Each point is reached from the start by the listed moves, each made once or not at all, plus a little noise. Is the number of moves made odd or even? Then give how often each move was made.

Moves:
(1): [ 5.4 -1.2 -4.1]
(2): [0.8 5.2 1.0]
(3): [ 3.6 -2.8  6.6]
Start: [ 1.7  0.9 -0.5]
Points:
[ 1.8  0.9 -0.4] -> even (0, 0, 0)
[6.3 3.3 7.2] -> even (0, 1, 1)
[ 7.1 -0.3 -4.6] -> odd (1, 0, 0)

Moves:
(1): [ 7.5  0.6 -2.4  1.3  0.0  1.3  0.8  1.9 -0.8 -0.3 -2.2]
(2): [ 0.5  6.2 -0.3 -0.5  0.0  0.4 -3.0 -1.9  0.2 -1.5 -0.4]
(3): [ 2.1 -0.8  7.4  1.4  2.1  3.3 -1.4 -1.2  0.7  1.0 -0.8]
(4): [-1.1  0.9 -1.3  9.4  2.1  0.3  0.5  0.6 -2.2 -2.2  3.4]
(5): [ 1.0 -0.6 -1.5 -2.7  8.1  0.6  0.3 -0.6  0.5 -1.8  1.5]
(6): [-1.6 -1.8 -2.7 -0.4 -0.6  6.2 -0.9 -1.3 -0.2 -1.9 -2.4]
(7): [-0.5  2.3  0.6 -0.6 -0.2  1.8  6.6 -1.4  0.6  0.1  0.2]
(8): [-1.7  3.4  0.4 -0.3  0.9  1.2 -0.9  8.7  2.1  1.3 -0.7]
Start: [ 2.4 -2.7 -1.7 -0.5  4.0 -4.0  0.2  0.6 -2.4 -1.5 -4.6]
Points:
[ 3.0  3.9 -4.6  5.7 14.0 -2.6 -1.9 -1.5 -3.9 -7.4 -0.1] -> odd (0, 1, 0, 1, 1, 0, 0, 0)
[ 9.1 -3.9 -1.1 11.1  7.8  7.1 -0.7  0.6 -4.7 -5.1 -6.7] -> even (1, 0, 1, 1, 0, 1, 0, 0)
[ 8.9 10.0  3.0 10.4  9.1  4.2  2.8  7.2 -1.8 -3.2 -5.1] -> even (1, 1, 1, 1, 0, 0, 1, 1)
[ 0.6  0.4 -2.5  8.3  5.7 -1.8  7.6 -0.2 -4.3 -3.8 -0.8] -> even (0, 0, 0, 1, 0, 0, 1, 0)

Moves:
(1): [ 4.2  1.7  1.5 -1.5  0.2 -1.3 -0.2 -1.7 -0.1  2.1  0.8 -0.5]
(2): [-0.5  5.4  2.1 -0.8  0.2  1.2  2.5  2.2 -1.5  0.6  0.5 -1.2]
(3): [-2.4 -2.3  5.9 -1.5 -0.4  3.5 -1.1 -1.5 -1.5  1.6  0.4 -3.3]
(4): [ 0.8 -0.3  0.8  2.9  0.3  1.7  0.5  0.8  0.7  0.3 -0.2  0.8]
(5): [-0.8 -1.1 -0.6 -0.5  5.1  0.3  0.9 -0.7 -0.5 -1.0 -1.5  1.5]
(6): [-0.2 -0.1 -1.0 -3.6  1.5  6.8 -0.8 -1.0 -0.1 -0.2  1.6 -0.4]
(7): [-0.1  0.1  0.2 -1.4 -0.5  1.0  4.1 -0.6  0.8  1.0 -0.5  0.3]
(8): [ 0.9  0.5  1.0 -2.1 -1.2 -0.6  1.3  6.3  0.3  0.4 -0.6  1.5]
(9): [-1.2  0.5  0.8  0.1  1.3 -0.2 -1.3 -0.7  4.7  0.5 -0.2 -1.3]
(10): [-2.2 -1.1 -4.0  0.3  2.6 -0.2  0.4  0.3 -0.3  5.2 -0.3  1.1]
(11): [ 0.0 -1.1 -0.1  0.5  0.5 -1.2  0.7  0.5  0.3 -0.5  3.2 -0.3]
(12): [-1.0  1.1  0.8 -0.6  0.4 -0.4 -0.7 -2.2  0.5  0.8  1.2  4.5]
Start: [ 2.3  4.3 -1.6 -1.0  4.4  2.0 -3.0 -1.7  2.3 -0.7  3.9  1.9]
Points:
[ 2.9  4.4  7.1 -4.9  4.6  5.0 -2.0 -5.8  6.4  4.5  3.5 -3.0] -> even (1, 0, 1, 0, 0, 0, 1, 0, 1, 0, 0, 0)
[-2.2  6.9  4.5 -9.5 15.3 11.8  1.6 -7.0  4.1  9.4  8.9  2.0] -> even (1, 1, 1, 0, 1, 1, 1, 0, 1, 1, 1, 1)
[ 5.9  7.0  1.2 -9.9  5.4  5.8  1.6  0.5  4.1  2.9  9.0  7.1] -> even (1, 0, 0, 0, 0, 1, 1, 1, 0, 0, 1, 1)
[-0.5  7.6  4.2 -6.3 13.2  6.9  1.3 -4.1  3.8  9.7  3.0 -1.2] -> odd (1, 1, 1, 0, 1, 0, 1, 0, 1, 1, 0, 0)
[ 2.5  4.3 -0.4 -3.1  6.7  8.7 -2.5  4.1  8.1  0.0  7.7  2.1] -> odd (0, 0, 0, 1, 0, 1, 0, 1, 1, 0, 1, 0)
[ 2.5  1.8 -2.3 -6.7 10.5  7.4 -1.4  2.7  1.9 -2.6  6.5  4.1] -> even (0, 0, 0, 0, 1, 1, 0, 1, 0, 0, 1, 0)
[ 4.1  9.9  2.2 -5.2 11.2  2.1  3.4 -2.7  6.1  1.3  6.1  0.1] -> even (1, 1, 0, 0, 1, 0, 1, 0, 1, 0, 1, 0)
[ 1.0  8.1  6.1 -6.3  7.1  3.5 -0.9  3.8  4.1  9.3  7.2 -1.9] -> odd (1, 1, 1, 0, 0, 0, 0, 1, 1, 1, 1, 0)

Moves:
(1): [ 4.6  0.3 -1.8 -1.8 -3.5 -1.3 -0.1 -1.9 -3.2 -0.1  1.1  2.6 -2.2  0.0
 -0.5  1.0  2.9  0.2 -0.3 -0.1  2.2]
(2): [-1.9  4.0 -0.9 -2.6  1.7 -0.3  0.4 -0.9  0.0 -1.1  1.7 -0.3  0.6  0.9
  0.5  0.0 -0.1 -1.0  3.0  1.7 -1.2]
(3): [-2.0  0.1  6.1 -2.0 -5.7  1.2 -0.2  0.2  1.0  1.3  3.3 -0.9  2.0  1.5
 -2.9  0.6 -1.9  1.4 -3.3  2.7 -0.8]
(4): [-2.2  4.9  0.3  5.9  1.2 -4.0 -4.0  0.2 -0.8  1.4  0.6  1.4 -1.2  5.7
  4.9 -0.5  0.1  0.3 -1.7  4.2  2.0]
(5): [ 3.6 -5.3  2.7  1.4  3.9 -0.5 -1.2  3.0  0.6 -2.7  2.4  0.8  2.1  2.5
 -2.2 -3.0  0.7  0.7  1.6  0.9 -3.8]
(6): [ 1.6  3.2 -0.5  2.3 -2.5  6.7 -1.9  0.9  0.7 -1.0 -0.2  0.0  0.9 -1.0
  1.0 -2.0  1.4 -0.4 -0.2 -2.8 -1.7]
(7): [ 3.4  0.5  0.1  1.1  2.4  2.1  8.1  0.1  3.0  2.7  1.1 -0.5 -1.0  1.1
  1.8  1.1  2.0  0.3 -3.0  1.9 -1.6]
(8): [ 3.2  2.3  1.3 -2.1 -0.1  0.0 -0.9  7.1 -4.6  3.3  0.6  1.9  3.2  1.3
  0.0  1.3 -1.9  1.4 -1.9 -0.7  0.3]
(9): [ 2.3  2.0  3.2  2.3  1.2 -0.8 -2.2  1.3  5.4  0.8  1.3  4.0 -0.2 -0.6
 -0.6  3.2 -2.4 -2.4  3.5 -1.5  3.8]
(10): [ 2.7 -0.4  1.9 -0.6  0.5 -0.3 -2.6 -4.3 -1.9  3.7 -2.7 -4.6  4.0  2.4
 -1.0  3.2  2.9  1.1  6.3 -0.3 -0.9]
(11): [-0.7 -0.3 -2.5 -0.1  0.3  0.7  0.2 -1.2 -1.7  1.1  5.6  0.0  4.4 -1.3
  3.8 -0.7 -1.8  2.2  0.3 -1.3  0.6]
(12): [-2.5 -0.5 -2.4 -0.7  1.8  0.4 -0.5 -0.5  0.4  2.7  1.8  3.3 -1.6 -0.1
 -1.8  2.1  2.4  0.7 -1.1 -0.2 -2.2]
(13): [ 0.1 -0.7 -2.6  0.9 -0.3  1.1 -0.2 -1.4  2.8  0.0 -2.2  1.6  5.1  1.4
 -0.5 -1.0  0.8  0.5 -0.9 -0.8  1.1]
(14): [-0.2 -2.7 -2.2 -3.5 -1.4  1.6  0.7  1.6 -0.4  0.2  1.2 -0.1 -2.1  3.5
  1.2 -0.8  0.3 -2.3  0.9 -2.9  0.9]
(15): [ 0.8 -0.3  2.8 -3.3  2.7  1.8 -1.4 -3.9  0.8 -1.2 -2.8  2.8 -3.1 -0.5
  4.8 -3.1 -5.3  3.3  1.1 -2.9 -0.3]
(16): [ 1.1 -1.0 -0.1 -1.6  1.5  3.1 -1.4 -0.8  1.1 -3.2 -1.1  0.9  0.3  0.0
  0.3  7.2 -0.2  0.3 -1.4  2.7  2.4]
(17): [-1.7  0.1  1.9 -1.5  0.7 -2.8  0.3  0.5  1.2 -1.6  0.7 -0.4  1.0 -1.3
  2.6  0.4  5.0  1.3 -0.4 -1.6  1.4]
(18): [ 0.5  0.6 -2.9 -0.2 -1.3 -1.0 -0.2  1.7  2.8 -3.1 -1.4 -0.9 -2.1  1.8
 -2.2  1.5 -1.9  4.6  0.2 -1.8 -1.0]
(19): [-1.2 -0.3  0.0  3.3 -2.9  2.4  5.5  1.4 -0.9 -1.7 -2.2  4.8  0.9  1.6
  0.2  3.9  2.5 -0.1  4.7 -0.8  0.4]
(20): [-0.1 -1.5 -1.5 -2.3 -2.2 -0.4 -0.8  1.9  2.1  1.4 -1.2  1.4 -2.0 -1.3
  1.9 -1.3  0.2  0.8  1.6  3.9  0.3]
Start: [-3.7  1.4  0.6 -6.6  0.8 -2.6  2.3 -1.2  1.9  0.6  1.1 -0.4 -1.8 -1.6
  2.8  1.4 -2.7 -2.0 -0.9  1.2  1.1]
Points:
[ 1.9  9.3  6.6 -4.1 -9.4  1.1 -1.4 10.9 -2.6  1.5  7.0 11.5  2.7  9.6
  5.9  1.9  0.9  1.5  2.5  9.9 -0.9] -> odd (1, 1, 1, 1, 1, 1, 0, 1, 0, 0, 0, 0, 0, 0, 0, 0, 0, 0, 1, 1)
[  1.7  -0.8   6.7 -13.2  -3.5  -2.8  -0.4   0.6  10.1  -2.7   4.6  10.2
   1.2   5.6  -2.7  20.3   7.2   5.4  13.2   7.1   1.7] -> even (1, 1, 1, 0, 1, 0, 0, 0, 1, 1, 0, 1, 0, 0, 0, 1, 1, 1, 1, 1)
[  4.4   1.1   1.6 -11.1   0.9   4.7  11.4   7.0   5.7   7.3   4.4  13.8
  -1.7   2.1  15.6   5.6  -8.9   1.2   6.4  -3.2   5.6] -> even (0, 0, 0, 0, 0, 0, 1, 1, 1, 0, 1, 0, 0, 1, 1, 0, 0, 0, 1, 1)
[  5.9   7.1  -0.1 -11.0   1.0  -3.4  -3.6  -6.6   5.7  -2.2   0.0   1.1
  -1.1   3.1  -1.0  17.3  -2.0   0.9  10.3   1.6   6.8] -> even (1, 1, 0, 0, 0, 0, 0, 0, 1, 1, 0, 0, 0, 0, 0, 1, 0, 1, 0, 0)
[  1.5  -1.6   0.0 -10.8  -4.7  -1.1   7.6  12.1   2.3   2.4  13.8  14.0
   0.1  13.5  10.1  14.3   5.6   9.5  -4.8   8.3   2.6] -> even (1, 0, 1, 1, 1, 0, 1, 1, 0, 0, 1, 1, 0, 1, 0, 1, 1, 1, 1, 1)
[ 7.2 11.3  2.2 -0.6 -0.6 -7.4  5.9  3.7  1.2  7.4  5.7  7.8  4.9  8.8
 11.9 15.9  4.8  6.9  6.9 -1.3  8.0] -> even (1, 0, 0, 1, 0, 0, 1, 1, 1, 1, 1, 0, 0, 0, 0, 0, 1, 1, 1, 0)

Moves:
(1): [ 3.7  0.8  0.0  0.8 -1.7  1.3  1.9 -1.5  0.3  3.3 -0.1 -0.3  0.1 -1.5
  1.3 -3.9  0.6  0.9 -3.9 -2.5 -0.1 -0.1  1.9 -1.0]
(2): [-0.2  6.8 -0.8 -3.3 -1.3 -0.5  2.6  2.0 -0.1 -0.1  0.8 -2.2  1.0 -1.1
  0.6 -1.4  1.2  0.1  0.7  0.8 -2.2  4.5  1.7 -2.5]
(3): [-0.6 -2.7 -1.6 -2.2  1.7  0.6 -0.5 -1.2  2.0 -0.3 -3.5  0.3 -0.3  3.1
 -1.6 -1.4 -0.6 -1.2  0.8 -1.0  0.3  0.5  1.2 -2.7]
(4): [ 1.1 -0.6  0.9  3.7 -0.6  2.4  1.3 -1.7 -0.3  1.2 -2.5  0.1  0.2  1.3
 -2.7 -1.4 -0.2  1.9 -2.6  1.3 -0.9  1.3 -0.7  1.2]
(5): [ 1.2  2.6 -2.0  0.2  0.8 -0.7  0.9 -0.9  2.7 -4.3  0.8 -0.1  0.1  1.1
 -4.4  0.1  3.1  0.6  0.8 -4.0  0.9  1.1 -0.4 -2.4]
(6): [-2.8 -1.9 -1.6 -0.2 -0.5  5.2  3.7 -1.0  1.1  3.4  0.0 -0.6 -1.4 -0.2
 -1.0  1.5 -1.6  1.3 -0.1  1.8  0.2 -2.5 -2.8  2.6]
(7): [ 3.2  3.4  2.2  2.1  1.1  2.0  2.4 -0.8  1.0  0.6  1.4 -4.5 -4.0  3.3
  3.3  1.5  1.6  1.0 -1.1  2.1 -5.0 -0.2  1.2  0.1]
(8): [-4.5 -4.4  0.7 -2.8 -3.9  0.5  2.2  1.6  5.2 -2.0 -1.2  1.1  2.8  2.2
 -2.0  2.2  2.6  1.2  0.4  2.0  2.9 -1.3 -0.9 -2.0]
(9): [-0.6  0.1  0.4 -0.3 -1.0 -0.4 -0.2 -0.7  2.4  2.2  1.2 -1.6 -0.5  2.5
 -4.6  1.0  2.1 -0.5  0.8 -0.9  0.3  2.1 -2.1  0.5]
(10): [-2.9 -0.5  0.0  1.6  0.6  0.4  3.6  1.5  2.2  3.5 -1.0  0.3 -0.6 -0.8
  1.3  0.5  4.2  2.4 -0.4 -2.6 -0.6 -0.2 -0.3 -0.7]
(11): [-1.0  2.8  1.9  0.7 -1.1  5.1 -2.2  1.4 -0.7  4.8  1.3  1.2  4.7 -3.1
 -1.0 -2.0  0.6  0.9 -2.9  0.9 -7.9  0.8  1.7  1.0]
(12): [-0.1  3.3  1.9  2.6 -2.2 -3.6  1.8 -5.5  2.2  2.1 -1.6  0.6 -2.8 -1.2
  2.8  1.0 -2.8 -4.7 -7.2 -4.1  0.7 -2.1 -1.7  1.2]
(13): [ 0.3  3.1 -2.1 -1.1 -3.6  0.2  1.1 -4.0  0.7 -2.5  0.0 -1.6  1.2 -2.8
  2.4  1.8 -0.8 -2.7  1.5 -1.4 -0.2  0.9  3.1  3.4]
(14): [-1.6  2.2  0.5 -0.5  1.5 -1.1  0.7  0.3 -1.9 -1.3 -0.3 -1.3 -0.6  3.5
  3.8 -0.5  1.8 -0.5 -1.1  1.0  3.0 -0.7  2.8  1.9]
(15): [-0.6  0.2 -0.9  3.4 -2.3  1.7  2.4  3.3  5.1  1.4 -1.2 -0.6  0.6 -2.4
  0.1 -0.7 -1.5 -1.8 -0.9 -6.8  2.1 -0.2  0.9 -0.1]
(16): [ 1.5 -0.7  6.6  1.4  1.2  1.7  1.3  5.3  0.8 -0.2 -2.1 -4.1 -2.8  3.3
 -1.4  2.1  2.3  1.3  2.8 -8.9  0.6 -1.3  1.1  0.1]
(17): [-2.8 -0.9  3.4  3.2 -2.4  0.7 -0.4 -0.5  0.4  0.3 -1.3 -2.0 -0.3  1.5
  0.5 -1.3  3.2 -3.6  1.0  0.1  0.1 -4.1 -2.6  0.3]
(18): [ 3.0  0.5 -1.4 -1.6 -0.4 -0.6 -0.7 -0.6  0.3 -2.2 -0.8  5.0  0.6  0.3
  2.6 -0.7 -0.3 -0.6 -0.6 -0.6  2.6  1.8 -2.2 -0.8]
(19): [ 0.6  1.8  2.0  0.7 -5.5  1.0 -1.2 -0.8  0.5 -1.1 -0.8  0.7 -7.2  1.8
  0.8  3.4  0.4  0.0  0.7 -2.2  0.9 -3.2  2.6 -0.4]
(20): [-2.5 -1.7  6.0  4.6  3.8  4.3 -0.7 -2.3  0.2  2.5  2.2  0.3 -1.2 -3.9
  1.4  3.0 -1.5  0.4  0.3 -0.7  3.4  0.0  0.0  1.1]
(21): [-0.9  2.0 -1.3  1.1  1.6 -5.6  4.0 -3.7  1.7 -3.4  3.8  5.4 -6.6  1.1
  4.6 -0.9 -6.5  2.4  1.5 -4.0  2.0 -0.9 -1.0 -0.8]
(22): [ 0.9 -2.4 -4.4 -2.0 -3.3  1.3  1.3 -2.2 -0.8 -3.2  2.3 -3.4 -0.3  2.7
 -2.4  2.7 -2.7 -1.9 -2.3 -2.0  0.4  4.0 -0.3 -3.1]
(23): [-1.1  3.5 -0.7 -1.0 -1.2 -1.4 -1.9 -0.9  2.6 -0.4 -0.5  0.7 -2.2 -1.4
  1.8 -3.0  1.6  3.7 -1.0  0.0 -1.7  0.9 -1.8 -0.7]
(24): [-0.7 -0.3  1.9  0.8  3.2 -0.3  1.7 -2.3  0.3 -2.8  0.9  0.7 -2.9 -0.7
 -2.9 -4.8  1.5 -5.5  0.0 -0.3  2.7  3.6 -2.5  3.3]
Start: [-1.4 -1.5  2.6 -3.5 -2.7 -1.4 -4.4 -1.6 -0.1 -5.9  2.5  0.8 -0.2 -1.4
  3.3  1.7  1.0 -2.7 -0.8 -1.5 -2.5  2.4 -0.9  5.0]
Points:
[ -4.4   9.6  13.1   3.1 -13.9  11.9   1.5   0.7  15.2  -6.5   4.1  -0.5
  -3.1  -1.9   4.7   6.4  10.7  -4.7  -2.5  -9.9  -4.7   1.6   1.7  -0.9] -> even (0, 1, 0, 0, 1, 0, 1, 1, 0, 0, 1, 0, 0, 0, 1, 0, 1, 1, 1, 1, 0, 0, 0, 0)
[ -8.6   3.3  16.6   6.5  -4.6   5.8   3.6  -0.6  20.7  -3.5  -1.3   6.2
  -4.1  -7.3   2.0  -0.1  10.9  -5.0 -10.2 -26.8   2.9   6.0  -7.2   4.5] -> odd (0, 0, 0, 0, 1, 0, 0, 1, 0, 1, 1, 1, 0, 0, 1, 1, 0, 1, 0, 1, 0, 0, 1, 1)
[-12.2   4.2  -3.5  -7.2 -13.6   8.2   4.9  -6.2  16.9 -10.8   5.9  -4.9
   1.4   0.4  -6.4   0.5   7.2  -7.4  -5.5 -11.7   0.0  11.2  -3.7   9.4] -> odd (0, 0, 0, 0, 1, 1, 0, 1, 1, 0, 1, 0, 1, 1, 1, 0, 0, 0, 0, 0, 0, 1, 1, 1)
[ -3.8   0.4   7.9   5.4  -4.8   8.5  16.9 -10.8  19.6 -16.3   6.9  -3.9
 -14.7  10.2  -0.1   9.3   0.8  -5.8  -1.9 -22.0  12.2  10.2  -4.3  10.1] -> odd (0, 0, 0, 1, 1, 1, 1, 1, 1, 0, 0, 0, 1, 1, 1, 1, 0, 1, 0, 1, 1, 1, 0, 1)
